Rows are points. Any point is a mix of the corners, with weights that add up to 1. It lies inside the corners' shape when no weight is negative. Say inside or outside, and name the corners with a negative weight.

Corners:
(1): [5.9 7.6]
(2): [-0.9 -4.5]
(3): [-0.1  5.7]
Points:
[ 0.3 -4.5] -> outside (3)
[1.1 1.7] -> inside
[-0.6 -3.3] -> inside
[5.4 7.1] -> inside

Corners:
(1): [-5.2  9.4  2.2 -3.0 10.2 -1.6 -2.8 -1.1]
(2): [ -9.3   5.0   2.6  -4.8   2.3 -12.7  -0.3  -1.9]
(3): [-2.6  1.8 -1.2  0.0 -3.3  1.2  0.4 -1.3]
(4): [-0.2 -7.8 -2.5  6.6 -4.5 -1.0  0.6 -1.3]
(5): [-0.9 -4.3  4.5  3.3 -4.8  5.5 -3.1 -0.6]
(6): [-3.6 -6.1  5.4 -1.8 -2.5  4.1  3.6  1.0]
(7): [ 0.0 -8.4  0.0  4.5 -7.4  5.1  1.1 -7.5]
(8): [-7.2 -7.3  2.0  8.6 -4.8  7.3  1.7 -0.6]
(9): [ -5.5  13.4   0.4   7.8   5.5 -12.4  -0.1  -4.1]
Points:
[-3.4  0.6  0.4  1.3 -1.9  1.2  0.0 -1.3] -> inside
[-4.1  0.7  2.0  3.2 -1.7  1.1 -1.6 -2.2] -> outside (4, 6)
[-5.9 -4.9  1.7  6.4 -3.7  4.8  1.2 -1.0] -> inside
[-4.7  3.3  1.4  3.0  1.6 -2.9 -0.2 -2.8] -> inside
[-4.6 -2.2  4.4  0.4 -1.4  5.3 -1.8  0.7] -> outside (4, 7, 9)
[-2.8 -5.6  1.4  6.4 -5.5  4.2  1.4 -1.9] -> outside (1, 2)
[-2.2 -2.9  0.9  5.6 -4.5  2.7  0.8 -1.8] -> outside (1, 2)
[-2.4 -2.5  0.1  5.9 -2.4  2.0 -0.3 -2.9] -> outside (2, 6)

Corners:
(1): [-6.1  5.0 -2.6  0.6  0.0 10.8 -2.0  3.3 -2.5  1.3  5.7  4.8 -6.1  2.4]
(2): [ -7.3   1.6  -4.9   2.4  -1.2   7.2  -8.5   3.1 -10.9   1.3   5.3   5.6
  -2.6   1.3]
(3): [ -8.2   7.6 -10.6   8.7   3.2   2.4  -2.3  -0.3  -5.9   3.2   5.9   4.3
  -4.4  -0.5]
(4): [-0.2 -8.1  0.4 -1.2 -1.0  4.0 -7.8 -1.3  2.1  1.9 -3.8 -1.9 -1.0  2.8]
(5): [ 6.2 -4.2 10.8 -0.8 -0.9 -2.5  5.7 -3.1  5.3  2.2 -9.0  0.9  9.1  0.4]
(6): [-5.7  5.8 -2.5  1.6  6.1 -2.5  2.2 -0.4 -5.4  6.2  2.6  5.1 -3.4  2.0]
(7): [-5.4  5.1 -2.7 -0.3 -1.8  3.6 -5.3  1.3  3.0  2.7  4.8  4.3 -1.6  4.9]
(8): [-8.2  4.8 -5.5  6.0  3.8  5.3 -7.9  2.1 -7.5  8.2  7.5  1.2 -5.6 -6.2]
(9): [ 7.9 -1.6  9.8 -0.4 -5.4 -6.7  1.3 -5.1  6.3 -3.3 -8.4 -4.9  2.3  3.4]
(10): [-1.0  0.9 -3.6  3.8 -4.6  4.6 -3.8  3.5 -0.6  3.9  1.0  8.7 -7.0  2.2]
(11): [ 8.8 -0.9  5.8 -7.5 -0.8 -6.0 -0.2 -1.1 10.1 -2.8 -4.9 -3.5  6.5 -5.6]
(12): [ 1.3 -8.8  6.0 -7.9 -4.2 -3.6  5.4 -6.5  7.6 -5.1  0.0 -5.1  4.8  3.9]
(13): [-2.1 -3.1 -6.4 -2.4 -2.9  6.0 -5.0 -0.2 -3.8  6.0  6.6  0.6 -2.7  4.8]
(14): [  5.7   0.6   7.0  -4.0  -2.9  -4.4   3.2 -10.1   5.1  -5.9 -12.3   1.8
   4.6  -1.8]
(15): [ 4.6 -6.0  4.3 -6.6 -6.0 -3.4 -2.7 -2.1  5.6 -0.6 -8.9 -8.2  2.2 -1.0]
Points:
[ 0.7 -1.8  1.5 -1.4 -2.7  1.5 -2.7 -1.1  2.1  0.3 -1.1 -0.1  0.4  1.3] -> outside (6)
[-1.3 -0.9 -2.4 -1.3 -2.2  3.3 -3.2 -0.7 -1.0  3.1  2.5  1.0 -1.5  2.9] -> inside
[ 3.7 -2.3  5.0 -3.5 -2.7 -1.3 -1.8 -2.9  4.5 -0.9 -4.1 -2.8  2.9 -0.5] -> outside (3, 6, 10)
[-1.1  1.4 -0.4 -0.2 -1.2  1.8 -3.7  0.2  0.6  2.2 -0.3  1.3 -0.8  0.4] -> outside (12)
[ 1.9 -4.4  3.5 -2.9 -1.3  0.5 -0.3 -1.7  2.1  1.3 -3.1  0.0  2.1 -0.1] -> outside (3, 7, 9)
[-1.5 -1.3 -1.7 -2.0 -2.1  2.4 -3.7 -0.8  0.0  0.1 -0.7  1.2 -1.2  1.4] -> outside (5, 8, 9)
[-0.6  0.8 -0.2 -1.5 -1.8 -1.6 -1.6 -1.4 -0.2  1.7  0.1  1.2 -1.8  1.0] -> outside (1, 3, 4, 5)

Corners:
(1): [ -6.4   3.0   4.6  -0.6  -2.9  -6.3 -10.1   3.2   5.5  -5.1   7.3   5.4
   2.4  -1.8 -14.9   6.1   2.3   4.3   2.1   3.1]
(2): [ -1.2   4.4  -2.9  -6.2   1.6  -3.7   4.1   2.0  -3.2   3.8  -1.2 -10.2
   3.3  -1.3   7.9  -6.0  -8.3   0.4  -0.6  -1.1]
(3): [-0.3 -3.2 -1.4 -0.8 -3.9 -5.5 -4.3 -6.8  2.8 -5.7 -1.4 -0.8  4.1  3.2
 -5.9  2.8 -0.3 -0.3 -4.0  1.3]
(4): [  1.2   8.7   3.1   2.7  -1.1   1.7   2.4   3.4 -11.5   9.2  -1.9   1.7
  -9.4  -1.8  -1.9   3.7  -6.6  -7.5   1.7   0.8]
(5): [ 2.9  6.6  1.5  1.3  4.5 -4.3 -0.9 -1.5 -2.3  6.5 -4.7 -5.1  3.5 -5.8
 12.9 -2.5 -9.9  2.1 -1.0 -5.9]
(6): [ -8.5 -10.8  -0.1   2.6   2.0  -4.1 -10.4  -5.1   5.9 -10.8   5.1   7.5
   3.6  -2.3 -10.7   0.6   9.1   6.9   1.9   7.6]
(7): [ 0.5  8.2 -1.6 -4.4 -3.8 -1.4  1.9 -3.6 -6.9  0.1  3.4  3.2 -9.7  1.1
  2.8  6.1 -3.8  1.4  7.7  6.0]
(8): [ 1.2  8.1  0.2 -5.1  2.2 -2.9  1.5 -4.3 -5.5  2.6  5.9  4.4 -2.6  5.5
 -0.9  2.4 -4.8 -5.7 -0.6  5.2]
(9): [-1.3 -2.5 -1.3  1.6  4.4 -4.1 -6.1 -8.2  2.0 -7.3  2.8 -3.8  1.8  4.7
 -3.6  0.8  0.7  4.6 -3.4 11.4]
(10): [-2.0  1.8  2.1 -4.5  8.2 -4.8  0.2  5.4 -4.0  2.9  0.1 -4.6 -0.6 -5.6
  3.3  1.5 -9.4  3.8 -1.8 -7.3]
(11): [ -3.1   5.8   2.6  -2.7  -3.3   0.8  -2.6  -0.6 -13.1   7.6  13.8   7.1
  -3.6   4.3  -1.0   8.5  -9.4   5.1   3.5   1.1]
(12): [ 1.4 -2.0 -3.1  2.9  0.5 -6.4 -0.5 -7.4  4.6 -2.0  1.1  0.6  0.9  1.3
 -8.6 -1.8  1.1  5.2 -4.1  5.4]
(13): [  0.1  -5.6   0.1   8.9   5.8  -5.6  -7.0   3.7   7.0  -2.9   8.2   5.6
   2.2   2.2 -10.9   0.4  -5.2   3.1   3.3  -3.7]
(14): [ 6.7  6.6 -3.0 -7.8  2.4 -1.6 -2.6 -4.5 -6.9  1.3  3.0 -8.2  0.2 -0.7
  7.9 -7.0 -3.6  2.4 -1.3 -7.3]
(15): [-3.2  0.3  5.9  6.0  1.1 -0.7 -0.4  0.0  5.5 -0.5  4.8  4.7 -9.6  2.2
 -7.2  0.6 -6.2  0.0 -1.2  4.3]
(16): [ 1.0 -6.3  3.0 -1.1  0.3 -2.0 -6.1  5.2  7.3 -0.5  8.4  3.2 -0.1  0.1
 -7.1  6.7  4.4  6.1  0.0  3.2]
(17): [ 1.7 -0.4  4.0 -8.1  4.2 -2.5  0.5 -2.8 -3.5  4.1 -3.7 -6.8  0.9 -1.4
  6.7 -3.1 -7.4  5.2  4.6  1.8]
(18): [ 1.6  3.4  5.3 -1.8 -3.6 -7.9 -2.3  3.6 -7.0  1.6 -1.5 -0.7 -1.0 -2.9
  7.4 -1.8 -5.9  4.0 -1.0 -0.3]
(19): [-4.6 -0.1 -1.0  2.3  3.2 -7.1 -7.5 -0.9  4.0 -0.9 -0.3  0.4 -0.9  5.2
 -6.5  0.5  4.7  5.5 -2.9  0.5]
(20): [  0.2   2.1  -4.8  -8.2   4.2  -4.5  -3.9   3.2  -4.3   9.1   0.0  -4.8
  -1.7  -4.2   6.6  -1.8 -12.5   0.2  -1.3  -2.7]
(21): [ 4.8  5.7  1.5  4.5  4.1  5.2  2.9  4.9  1.4  1.0 -3.4  6.1 -1.5  1.9
 -4.2 -3.3 -8.8  1.4 -0.9 -0.2]
Points:
[ 0.0  2.1 -0.1 -2.4  1.5 -4.1 -2.4  0.6 -2.2  3.0  1.0 -1.2 -1.2 -1.3
  1.7 -0.4 -6.4  1.8 -0.7  0.1] -> inside
[  1.3   4.0   1.4  -3.6   2.0   0.2  -0.1   4.4  -3.2   4.6   7.2   2.4
  -3.6   1.3  -3.3   3.0 -10.0  -1.2   4.3  -2.7] -> outside (5, 6, 9, 12, 18, 19)
[-0.1  2.2  0.7  0.9  0.0 -3.2 -3.7  1.3  0.4  0.4  4.6  1.8 -1.4  2.5
 -6.7  1.3 -2.8  0.6 -1.4  1.5] -> outside (5, 6, 7, 10, 17)
[ 0.9  1.9  0.4 -1.6  3.6 -2.4 -1.8  1.3 -1.1  2.6  0.3 -1.1  0.9  0.1
  3.0 -2.4 -6.6  2.4 -1.2 -3.1] -> outside (1, 4, 7, 9, 12)
[ 0.9 -1.2  0.1 -2.1 -0.9 -2.9 -3.9 -1.2 -1.0 -1.3  2.1 -0.5  1.1 -0.1
 -2.7  0.8 -1.3  4.0  1.0  2.7] -> outside (5, 8, 10, 15, 19)
[-1.4  2.4 -0.7  2.0 -1.6 -4.5 -2.4 -3.3 -1.4 -2.2  1.3  2.6  0.9  2.1
 -3.9  2.0 -1.4  1.2 -0.3  4.2] -> outside (10, 14, 15, 16, 17, 20)
[-0.5  0.3 -0.3 -1.5  1.9 -4.0 -4.0 -0.4 -0.7 -0.2  1.7 -1.4  1.0 -1.1
 -1.1  0.1 -3.0  3.7  0.0  0.2] -> outside (8, 15)
[-1.1  0.7  3.8 -0.8  2.0 -4.3 -2.4  4.4  0.1  2.1  2.6  2.0  0.5 -2.9
 -0.8 -0.2 -6.8  3.8  0.3 -1.1] -> outside (3, 4, 7, 9, 14, 19)
